Each row of a before or after table is a point. The points were changed in one or more steps. Then noise was added and the rows were shuffled. The steps act on columns, c1 being the first. What was done? A step turns or swaps two columns, mirrors them in a line or flattens them onto one, adds a multiple of one to another, or multiplies or shifts one. Angles are multiples of 10 degrees, from the lower column toward the higher: turns from -170 to 170, lines from 10 to 170 but not 90. Use the fewest steps. Two steps may share a column if one is a turn and the other turns, adds or multiplies; they go together, in the order done. Otherwise the lowest column goes first.

Before:
[[-54  34]
 [-72 -36]
 [ 40  -4]
 [-38  35]
 [ 37 -10]
 [-14 -35]
 [-45 -19]
 [ 31  -7]
 [ 16 -86]]
After, 9 rows:
[[-82   4]
 [-29  22]
 [-22 -35]
 [-14 -34]
 [ 42  43]
 [  3  38]
 [-23 -26]
 [ 52  39]
 [-10  75]]
Steps: turn c1 and c2 by -110 degrees

Before (11 x 8):
[[ -2 -16  14   4  18 -14  37 -22]
 [ 12  -4   2  -9  26   9 -95   2]
 [ 28   6 -21 -30 -27  12  19   0]
 [-13  13 -13 -26  19  10  -6   0]
 [  0  -3 -17  10  12 -12   8  13]
 [ 24  11  -4  -8  28   0  37  14]
 [ 13  -2  16   9  15  43 -19  10]
 [ -4  21 -17  15  14 -15  36  -6]
 [  4  13   0 -24 -42 -19  12  16]
 [ -7 -18 -15   0  10  -6  18  12]
 [ 13   3 -22   4 -31  -8  10  -2]]
After, 11 rows:
[[ 38  17 -17  16   4   8 -26  21]
 [ 16  -3   3  20 -20  -8 -36 -26]
 [  1  18   2  12   8  19 -18  23]
 [-16  -8  13   2 -24   8 -39  -1]
 [ -9   3   8   4  -2  16 -14 -17]
 [ 13 -15 -19   9  -5  26  90 -20]
 [ 20  -8 -13 -22 -19   9   0 -10]
 [ -4  -2 -37  17  -4 -22  23 -17]
 [ 24  41  19  -4   2   3 -12  24]
 [ -5 -31  23   1   8 -21 -31  -3]
 [ -2  -1   3  -7  14  10 -22 -19]]
Steps: turn c1 and c4 by 70 degrees; turn c2 and c5 by -110 degrees; turn c2 and c8 by -130 degrees; turn c3 and c7 by 160 degrees; turn c3 and c6 by 110 degrees

Before, 11 rows:
[[ 11  15   1  95  12   0   8  -2   9 -21  26 -17]
 [-29   7 -11 -10 -92 -19  12   7  15 -16 -22 -21]
 [-10 -49 -32  -9  28  15  -2  13   2 -13   8 -21]
 [-15  18  -4 -10 -38 -14  -3  28  -5 -30   3 -11]
 [-28 -10 -16  -6   5  33  -8  -5  10 -34 -10  -3]
 [-11   2   2   4  10  25  27  17   6 -16 -13 -13]
 [-20   3   5  -1  24 -22   8 -13   5 -19  30  -7]
 [-24   6 -22  24  13   1  12 -10   1 -14  15  46]
 [-13 -17   3   3  22 -10  -7  12  14 -21 -16   3]
 [ 29   4  -7 -10  14  -3  20   2  15 -50   6   6]
 [ 43  33  -6  -2  31 -11   6  -2   1 -23 -10 -18]]
After (11 x 12):
[[-22 -78  14  -3 -49  19  -9  -7 -26 -22 -27 -11]
 [ -3 -19   1   5 -38  17  -6 -26  -4 -39 -11 -15]
 [  0  -1  -7   0  62 -11 -31 -15 -17 -17  -1 -16]
 [-13  13  26 -17   2 -22   2 -21  -5 -20 -14  -8]
 [-16  11  -5  -8  22  15   2 -15  -4 -22 -20  14]
 [ 18  17  21  -3   2   1  -4   2 -11 -66  15  16]
 [  7  15   7  -9  11  21   5  13  -7 -23   8  -3]
 [-16   6  -9  -2  13 -33 -16   2 -13 -47 -22   2]
 [ 18  22   6 -86  -2   2  -1   6  42 -27  18  -7]
 [ 13  48   2  -4 -19   9  -8   9 -10 -27  16 -20]
 [  1  14  15  -4  -4  -1 -19   8  32 -22  -4  38]]
Steps: flatten c1 and c11 onto the line at 50 degrees; turn c2 and c5 by -60 degrees; swap c3 and c7; turn c9 and c12 by 30 degrees; turn c4 and c9 by 140 degrees; turn c6 and c8 by -170 degrees; multiply c10 by 1.3

Before:
[[-27 -55  43  -2  24  23  10 -16   5  40  45  36 -25  14 -55 -17  30  17
   16 -38]
 [ 34  27   6 -48  32  11   7  35  19 -21 -21 -37 -12 -43   3  25  14  -2
    8  10]
 [ -6 -17  34   6   9  26  18  18  34  56   7  28   1  16 -14 -32  21  18
  -32 -63]
 [  2 -40  19 -28 -22 -47  -9   9  15  12 -15 -12 -36   9 -11   1 -57  -8
   -9  -3]
 [-11 -34  11  -9  15   8  -1  16 -18  20  30  22 -22 -15  -5 -79  31   7
  -30 -41]
 [ -2 -23   7  37  30  47  37  -9 -15  37  40  31 -37   5 -11 -23   1  -4
  -19 -49]
 [ 60  13  -1 -47 -14  16 -95  51 -14  -9 -24  50  32 -27  23 -23 -48 -38
  -22  21]
 [ 29   3 -18 -21 -26  21 -11  55  45 -14 -13 -23  -5 -69  44  35  35 -37
   23  31]
 [ 35  51 -12 -20 -30   6 -22  18  49 -33  -1 -17 -32 -47  10   3   7   1
   36  -3]
 [ 12  10 -25 -52 -19 -23 -52  42  19  -4 -27 -28 -26  -4 -27  16 -26 -69
    4 -17]
 [  1 -33  25 -25  15  27   9 -44  -2  67  21   7 -19  16   9 -42  14  -5
    2 -48]]
After (11 x 20):
[[ 48  27   4 -48  32 -12   8 -45  25 -21 -22  23   5 -44   3  18  46  -3
    9  11]
 [ 45  13   0 -47 -14  59 -95 -30 -21  -9 -24 -30  59 -25  24 -16 -16 -38
  -21  23]
 [ 60  50 -10 -22 -30  -3 -21 -23  48 -32   0  10 -10 -46  11 -15  36   1
   36  -3]
 [ 17 -39  20 -28 -23 -37 -10 -15  15  12 -14 -30 -32  10 -12  -3 -27  -8
   -9  -5]
 [  5 -35   8  -7  14  26  -2  -7 -43  21  29 -11 -25 -16  -5 -68  60   7
  -30 -40]
 [-10 -17  35   6   9  42  17  -6  22  57   8  -2  -2  15 -15 -42  51  18
  -32 -65]
 [ 17 -23   8  36  30  49  35  20 -21  38  41  21 -33   4  -9 -17  31  -4
  -20 -49]
 [  6 -31  24 -24  16   9  10  43 -16  66  22  25 -17  15   7 -39  41  -5
    4 -48]
 [ 24  11 -26 -52 -18 -24 -53 -51  21  -5 -28 -10 -17  -4 -26   8   4 -67
    4 -17]
 [ 47   5 -18 -23 -27  10 -12 -59  56 -13 -15  18   9 -67  43  18  67 -37
   23  31]
 [-14 -55  42  -1  22  36  10  26  -2  41  42  -1 -38  13 -54 -17  58  14
   15 -37]]
Steps: turn c1 and c13 by 30 degrees; add -0.3 times c14 to c1; turn c8 and c12 by -160 degrees; turn c6 and c12 by 50 degrees; turn c9 and c16 by -20 degrees; shift c17 by 30

Before:
[[-26 -53  -6  49  -2   0  -9   9  15  -1 -20  44   7  -9   6  12 -10  11
   34 -20  31  -6  37  -3 -14 -17  13   0 -19 -44   3 -15 -45   4  -8 -25
   19   3 -11  -4   0  23   3  -8 -41  42  12 -25]
 [-41 -11 -11   6  23 -11   1  15  15  27 -28  24   6  -5  26  20  -2 -28
   67  -9  13  31  52 -11  -5 -16   7  -9 -58   2  12  12 -23  23  10  -6
   45 -14  12 -43   1  17  -1   4 -15  21  20   1]
 [-12  -2 -41 -12  17  13 -21  22   1  44 -21  13   8 -18 -16  19 -35   3
   66  -7  22  26   8   3 -31   6  -8 -12 -30 -10  -5   5 -47   5 -16  -7
   49   5 -18 -30   1  25   6   1 -41  44   3   9]
 [ -4  -3  23  -1   2  15   1 -21 -14   8  13  -8  20 -13 -16 -39 -17 -21
   -1  31  12  -6 -22  14 -23 -24 -16  18  -7  40   3 -20  11 -12   2  22
  -23 -13  17  16 -13  15  -4  49   1 -24   1 -20]
 [ 25  12  17  10 -14 -38  12 -15   0   3 -10  -1  17  14  -9 -40   3 -27
    3  15  -6  21 -27 -17 -32   4  10  23  16  13 -28  14  23 -13   5 -10
  -14  14  25  28  -9   4  12  24  28 -13  -2 -11]
 [ 13  -1  24  -7  24   9  16  -2  21 -17 -28  34   7 -13 -21 -19  -1 -10
  -17  10 -21   2 -35 -13 -34   3 -11  -5  -9   5  24  -3  30 -28  -8   3
  -18  15  17 -17  -1  13  -6  27  14  -7  -3 -20]
 [ -3  -7  21 -15   1  -2  12   7   4   0  -5 -27  24  -1 -12 -13  -6   7
    4  -4  10  -2 -24   4 -16   2  -5   8  26   7  -1   1  48 -10  27  -4
   -9  -5  14   9 -14  17   7 -12  14 -53  -6 -12]
 [ 17  -6  61 -12  -9   9 -23 -10  -3   9 -19 -14  23 -14  -1 -27  -9 -19
  -15 -12 -13 -31 -22   2 -18  -6 -31  11  16  35 -31  18  28 -13  17  13
  -10  19   4   0 -18 -17  -4  38  14 -13   0 -21]
 [  3  10  20  -7 -15   0  10 -13 -21   3 -24   5   6  -2  16   1  -5 -19
    4   2  -9 -15  -1  -5 -32  26 -36   8 -11  41  -3 -31  21 -11  32   7
  -22  13  23  30  -1  24  -5  21  30 -10  -4  28]
 [ -9 -13  -2   7  28  13 -24   1 -14  27 -13  24   8 -26  16  13 -11  -4
   41 -27  11  27  23  -9  -7 -12  22   0 -16 -14   2 -45 -50  47 -20 -20
   49   9   0 -29   2  19 -16  16  -3   6  -9  17]
 [  1  12  34  17  -7 -11   4 -19  -6   8  -5   4   5 -11 -12  -3 -17  17
    8  29 -16  -1  12  -4 -25  12  -2  15 -14   0   4  13  21  -9 -21  22
  -11   8  -1  12 -35  -8   6   7  35 -30   3  17]
 [-10  -6  -4  19  22  -4  -1 -15   1  53  -1  27  17 -15 -22  31 -20 -43
   55 -47  43  16  32 -10 -41 -11   4  -8  -1 -15   3  -3 -40  29 -23   7
   15 -18 -23 -33   0  26  -6 -29  -8  25  15   2]
 [-13 -10   8   1  22   6  -1  16  -3  25 -35  23  24 -25   8  11   0   4
   31 -38  34  43  51 -25  -5  -7  -5  -2 -21 -13 -11  -7 -28  12 -23  22
   18 -12  12  -3  -5  31  -1   9 -61  29 -19  -8]
 [  5   3  50   7  -6  -4  22 -11 -16  26  -3  32  11  11   4  -7  -3  -6
    0   4  -1  -1 -41  37 -13   5  24   4   2  24  12  15  17 -41  -1  19
   -8  39  29   9  -6  14  23  14  26 -26   3  10]]
After, 14 rows:
[[ -4  -5  62 -10  -8   8 -21 -11  -5   8 -17 -12  -9 -12  -2 -28 -11 -21
   -2 -11 -12 -33 -22   6 -19  -3 -32   7  33  34 -30  18  29 -27  20  15
   23  19   7   0 -16 -17  -4  36  15 -10  -1 -19]
 [ -6  11  19  -5 -15   0   9 -13 -19   4 -21   8 -23  -1  18   1  -6 -17
    1   3  -9 -11  -1  -5 -33  31 -35   9  -3  41  -4 -29  22 -14  33   8
    5  13  23  31  -1  25  -9  21  29 -10  -2  26]
 [ -3  -4 -42 -10  15  13 -22  20   1  45 -24  12  50 -21 -15  21 -35   6
   31  -8  23  26   9   2 -30   8  -7 -12 -77 -11  -4   6 -48  28 -15  -8
    6   3 -18 -30   2  27   8   3 -39  45   3  10]
 [  0  11  17  10 -12 -38  10 -14  -1   4  -9  -1 -16  16  -9 -38   2 -29
   13  16  -5  23 -28 -16 -30   5  12  21  18  13 -29  13  21 -41   5 -12
   17  14  24  27 -11   4  15  24  26 -15   1 -11]
 [ 32  -6  -4  16  21  -4  -1 -15   1  53  -1  28  14 -15 -23  29 -21 -43
   23 -48  43  18  32 -11 -40 -11   4  -7 -67 -12   2  -4 -41   7 -23   7
   18 -18 -22 -31   1  27  -6 -34  -6  25  14   0]
 [ -5  10  35  16  -7 -13   5 -19  -8   7  -5   4 -11 -12 -14  -3 -16  18
    7  28 -15   3  13  -6 -22  13  -4  13  -1  -1   5  10  22 -17 -22  23
    7   8  -2  10 -35  -9   9   6  35 -29   2  19]
 [-36   2  49  10  -5  -3  23 -12 -16  27  -4  30  -7  12   4 -10  -6  -3
    3   3   1  -1 -42  37 -14   8  22   4   2  25  11  16  19 -26  -2  18
   11  38  31  11  -3  17  31  15  26 -25   1  10]
 [-24  -4  23  -8  25  10  16  -2  20 -19 -28  34 -17 -13 -22 -21   0  -9
   -9  13 -22   2 -36 -12 -33   5 -10  -7  17   6  23  -6  29 -27  -7   2
    9  14  17 -18  -1  13  -6  28  13  -8  -2 -21]
 [  4 -12   7   0  20   5   0  16  -5  25 -34  24  18 -25   7   8   0   4
   -2 -38  33  44  53 -25  -5  -8  -4  -4 -61 -14  -8  -6 -24  25 -22  22
   24 -11  14  -5  -6  32   1   8 -62  29 -21  -6]
 [ -8 -52  -8  48  -1  -2  -9   7  15   1 -20  44  21  -8   5   9 -11  11
    6 -20  31  -9  40  -6 -15 -17  13   2 -63 -41   4 -17 -46  35  -8 -24
    5   4 -10  -6   1  24   4 -10 -41  41  11 -26]
 [ -6  -3  22  -3   1  16   2 -17 -13   9  13  -5 -22 -14 -16 -40 -17 -22
   -8  29  13  -6 -23  12 -20 -25 -17  16 -18  39   2 -18   9 -13   3  25
   20 -15  19  18 -14  15  -2  47   2 -26   3 -19]
 [ 41 -12  -2   7  26  14 -22   2 -14  27 -14  23  48 -25  18  13 -12  -2
   22 -29  12  27  23 -10  -7 -13  20  -2 -42 -11   2 -43 -48  23 -18 -20
    9   8  -1 -29   1  20 -19  18  -2   5 -10  17]
 [  3  -9 -11   6  24 -12   2  13  17  28 -26  24  43  -5  26  18  -2 -25
   24 -11  12  32  50 -12  -9 -15   7  -8 -95   0  10  12 -23  57  11  -5
    7 -13  12 -44  -2  17  -2   9 -17  21  19   0]
 [-14  -6  21 -13  -3  -4  13   3   6  -1  -5 -24  -9   0 -10 -13  -5   5
   11  -3   9  -2 -22   4 -15   6  -4   6  12   8   0   0  46   3  28  -3
   24  -6  15   9 -13  15   8 -13  13 -52  -3 -11]]
Steps: add -0.7 times c8 to c1; turn c1 and c34 by -70 degrees; swap c13 and c37; add -1 times c21 to c29; turn c19 and c29 by -30 degrees; multiply c43 by 1.3
